Rows are points. A path goes straight from each point to the next, and from the last back to the first. The post is the endless flat space through its rows: a point in 2 columns, a line in 3, a plane in 4, and so on, so that a path can go around it. Count how often the path circles the post. Going back the other way cancels.
In the rows, zero is written as 128.

Post (1 x 2)
[[107 125]]
Path (17 x 2)
[[ 67 123]
 [ 97 113]
 [117 105]
 [110  80]
 [ 63 109]
 [ 80 144]
 [104 140]
 [123 145]
 [129 125]
 [142  96]
 [152 139]
 [116 142]
 [ 96 135]
 [ 79 121]
 [ 89  79]
 [ 90 106]
 [ 77 132]]
Times around: 0

Post (3 x 4)
[[122 129 120 112]
 [164 132 193 143]
 [103 124  91 139]]
Path (14 x 4)
[[155 133 137 138]
 [119 110 110 132]
 [ 67  93  94  90]
 [113 146 134  85]
 [116 168 155  50]
 [136 155 133 126]
 [127 132  94 125]
 [166 174 143 137]
 [143 130 136 238]
 [147 111 104 149]
 [124  73 139 134]
 [ 91 115 157 140]
 [107 165 129 155]
 [149 164 133 122]]
Times around: 2

Post (5 x 6)
[[140 129 153 104 103 116]
 [124 156 105 138 125 210]
 [111 125 150 159 149 161]
 [135 133 136  85 135  97]
 [128  70 152  38 169 135]]
Path (16 x 6)
[[129 126  73 117 132 164]
 [ 93 123 127 132 114 149]
 [ 78 144 122 117 137 124]
 [123  61 130 121 122 133]
 [139 110 102 115 148 160]
 [149 122 123  69 148 144]
 [133 124 167  93 138 134]
 [102 205 123 103 150 190]
 [ 89 115 138 118 154 165]
 [ 99 126 120 147 147 105]
 [122 128  89 148 115 132]
 [ 71 100 133 145 156 133]
 [101 147 123 116 140 186]
 [143 127 157  67 112 136]
 [173 102 177  56 154 103]
 [127  78 159 118 183 151]]
Times around: 0

Post (7 x 8)
[[111 142 186 146 126 173 160 173]
 [100 150 135 156  96 158 138 197]
 [112 161 124 141 124 195 157 174]
 [142 148 152  90 194 115  58 150]
 [124 139 160 169 133 101 122 102]
 [116 154 138  97  95 180 118 167]
 [125 132 155 122 161  67 136 120]]
Path (13 x 8)
[[147 140 159 150 184 111 115 153]
 [134 118 173 136 130 149  80 148]
 [ 89 133 118 125  98 140 147 192]
 [102 148 153 166 167 133 131 168]
 [105 125  91 140 188 161 121 148]
 [120 115 165 105 137 128 144 177]
 [130 127 138 139 124 142 101 212]
 [118 124 168 135 149 126 112 161]
 [147 122 145 110 117 124 183 165]
 [144 191 152 127 158 137 162 143]
 [106 174 122 159 142 126 139 158]
 [100 145 143 177 192 174 127 154]
 [125 101 119 155 152 123 138 158]]
Times around: 1

Post (8 x 9)
[[121  45 121  75  91 100  80 122 197]
 [146  93 120 126  86 151 107 191 177]
 [165 126  98 111 126 130 116 126 111]
 [141 181 140 132 146 141 109  96 162]
 [ 96 112 102  74 136 104 168 121 104]
 [135 156 114 151 169 149  94 119 114]
 [123 140 100 128 135 182 134 118 132]
 [151 121 172 100 112 126 109 143 108]]
Path (20 x 9)
[[140 132  82 116 143 168 115 110 105]
 [134 148 177  81 120 134  95 107 133]
 [169 144  55 100  91 100 118  92 132]
 [113 117 135 135 123 148  89 112 159]
 [128 120 147 146 124 102 147 209 176]
 [119 116  88 114 145 160 160 120 100]
 [144 106 136 103 128 129 120 118 154]
 [182 109 131 107 160 117  75 143 129]
 [ 88 138  94  81 135 131 139  96 176]
 [127 111  73  83  90 110 130 144 177]
 [106  76 153  71  63  59 125 162 152]
 [116 120 144 124  95 130 143 160 177]
 [183  94 137 123 117 155 125 175 128]
 [155  98 110  75  92 130 147 172 193]
 [111 148 161 115 134 180  98 118 171]
 [125 120 133  80 127  83 103 100 126]
 [101 120 100 119 152  91  96 108 137]
 [164 148 156 156 139 158  95 145  79]
 [155 132 139 134 131 163 145 153 124]
 [175 105 155 104 113 175  79 101 173]]
Times around: 3

Post (11 x 12)
[[166 174  59 166 179 131 142 164 129 107 143 122]
 [ 76 139  98 105 122 122 149 144 137 100 150  99]
 [100 134  72 131 139 144 102 165 132 120 150 126]
 [147 110 172 126  72 113 156 111 158 147 131 128]
 [131 129  67 157 137  93 110 190 102 112 126 136]
 [127 154 102 175 158 109 133 144 133  86 159 130]
 [ 95 122 194 122  47  95 149 104 120 173 101 145]
 [ 82  95 135  97 117 129 186 111 149 107 121 141]
 [159 131 140 136  69 102 113 120  93 116 125 168]
 [103 115 152 106 115 136 131 140 153  96 107 117]
 [122 120 172 124 107 124 162 105 105 152 144 116]]
Path (31 x 12)
[[ 75  99  93 112 124  86 167 135 110 186 155 140]
 [ 55 105 124 118 152 150 160 100 194  95 192  92]
 [ 96 153 105 149 119 136 130 124 110 147 122 150]
 [ 93 128 136 138  92  84 156 136  84 123 127 136]
 [182 134 137 162  98 117 122 171 186 130  98 158]
 [ 43 154 136 141 152  61 203 115  85 107 156 110]
 [ 85  91 146 127 124  84 173  85 115 118 130 140]
 [ 92  96 102 128  82 106 125  94 111  57 126 172]
 [150 117  99 158  80 131 132 155 128 154 139 124]
 [158 119 137 160  50 106  98 162  98 192 114 118]
 [ 81 132  65 143 148 102 155 135 115  96  98 168]
 [128 131  77 206 106  91 121 135 106 148 158 163]
 [190 138  86 147 110 161 136 150 121  85 129 155]
 [146 148 105 140 126 120 146 187 177 107 194  84]
 [ 76 111 137  64 160 156 142 125 141  95 124 120]
 [140 126 154 132 127 139  86 113 165  74 185  84]
 [165 165 130 142 155 168 143 118 139 145 161  61]
 [134 104 143 124  94 145 128 135 185  94 119 130]
 [140 176  94 115 143 167 158 144 184  83 148 106]
 [ 83 108 146  94  95 117 164 118 112 182 163 127]
 [ 22 159 151 125 151 104 148 112 128 195 145  80]
 [ 98 157 117 157 113  78 156 125  97 158 140 124]
 [ 93 115 134 119 119 131 150 143 167 109  97 113]
 [132 142 168 156  96 128 143 135 104 121 115 125]
 [144 122 155 157 103  89 127 174 144  76  85 168]
 [134 118 183 128  96  95 135 137 164 123 112 123]
 [116 124 156 122 159 129 146 108  93 150 146 105]
 [155 115  76 128 149 124 150 158 154  73 100 127]
 [100 104 147 147 133 137 158 123 118 160 140 122]
 [147 167 107 168 156 128 123 140 125  91 130 100]
 [160 154 118 119 119 111 145 103 101 156 121 105]]
Times around: 4
